Each row is a point. Each copy is the shape, with its points in the same order, turned, moved and blurred by noise. Is it also mirrored, or only turned?

Shape:
[[-15  33]
 [ 32 -69]
 [ 27  55]
 [-59  22]
 [ 19 -12]
 [  6 -70]]
Copy 1:
[[-15  15]
 [ 54 -69]
 [ 20  46]
 [-65 -18]
 [ 26  -6]
 [ 29 -64]]
Copy 1 is: only turned
Copy 2:
[[ 27  30]
 [-66  -2]
 [ 25  81]
 [ 57  -6]
 [-16  35]
 [-55 -13]]
Copy 2 is: mirrored
Copy 3:
[[-39 -39]
 [ 25  54]
 [ -3 -69]
 [-83 -18]
 [  7   3]
 [ -3  62]]
Copy 3 is: mirrored

Shape:
[[-22  13 -20]
 [ 41  -5  22]
 [  1 -32  19]
 [ 13   5 -16]
 [  4  11  -6]
 [ -3  -6  18]
 [-38 -81 -33]
 [-10  12   9]]
Copy 1:
[[ -2  38  -2]
 [  8 -39   6]
 [ 32 -11 -25]
 [-14   4  -4]
 [ -1  10   6]
 [ 27   1  -3]
 [ 20  30 -95]
 [ 18  17   8]]
Copy 1 is: mirrored
Copy 2, 8 rows:
[[ 19   7 -26]
 [  3 -22  49]
 [-32  -7  17]
 [  9 -24   4]
 [ 14  -8   8]
 [ -6   8  10]
 [-70  -8 -56]
 [ 14  14   9]]
Copy 2 is: only turned
Copy 3, 8 rows:
[[  9 -33   0]
 [-39  29   1]
 [-26   1  41]
 [-19 -12 -14]
 [ -7  -7  -5]
 [ -7  12  18]
 [-42 -65  77]
 [  8   1   3]]
Copy 3 is: mirrored
Copy 4 (8 x 3):
[[-26  25  11]
 [ 20 -27 -27]
 [  9 -26  24]
 [-20  -2 -13]
 [-10   7  -7]
 [ 13   2  11]
 [-48 -39  76]
 [  3  18   5]]
Copy 4 is: only turned

Shape (11 x 6):
[[-58  11 -30  35 -82  18]
 [-21   5  11  24  45  17]
 [-55  22 -37   6 -35 -31]
 [ 79 -43  53 -28  21   3]
 [ 44  52  -8   4  45   6]
 [ 11  42  77 -15 -34 -39]
 [ 43  77   7  57 -22   4]
 [ 18  -7 -75 -23   8 -36]
 [ 23 -65  54   9 -17   0]
 [-10  13  36 -15  34  44]
 [ 59 -64  12  40  42  13]]
Copy 1:
[[-32 -26 -27 -75 -31 -73]
 [ 31   6  37  -5 -59 -17]
 [-17   7  27 -94 -27 -32]
 [ 28 -20  44  58  56  23]
 [  8  64  20  10 -20  21]
 [ 69  27  -1 -50  63   0]
 [  7  80 -41  -4   3 -27]
 [-70  23  73 -29  -3   9]
 [ 35 -59  36  18  45 -38]
 [ 50 -18   8   6 -30  19]
 [  8 -14  61  77  -2 -42]]
Copy 1 is: only turned
Copy 2 (11 x 6):
[[-40   5  87 -51  25  46]
 [ -2 -40  14  49  29  15]
 [-33  12  44 -43  29 -16]
 [ 32 -28 -25  49 -89  16]
 [  1  33   4  88   8  -1]
 [ 79  16  53  -2 -32 -21]
 [  8  45  95  74  -6   8]
 [-63  34 -19   4 -10 -17]
 [ 11 -61  15   7 -72  22]
 [ 38 -21  -5  43  23  47]
 [-36 -57  -6  73 -59  26]]
Copy 2 is: only turned
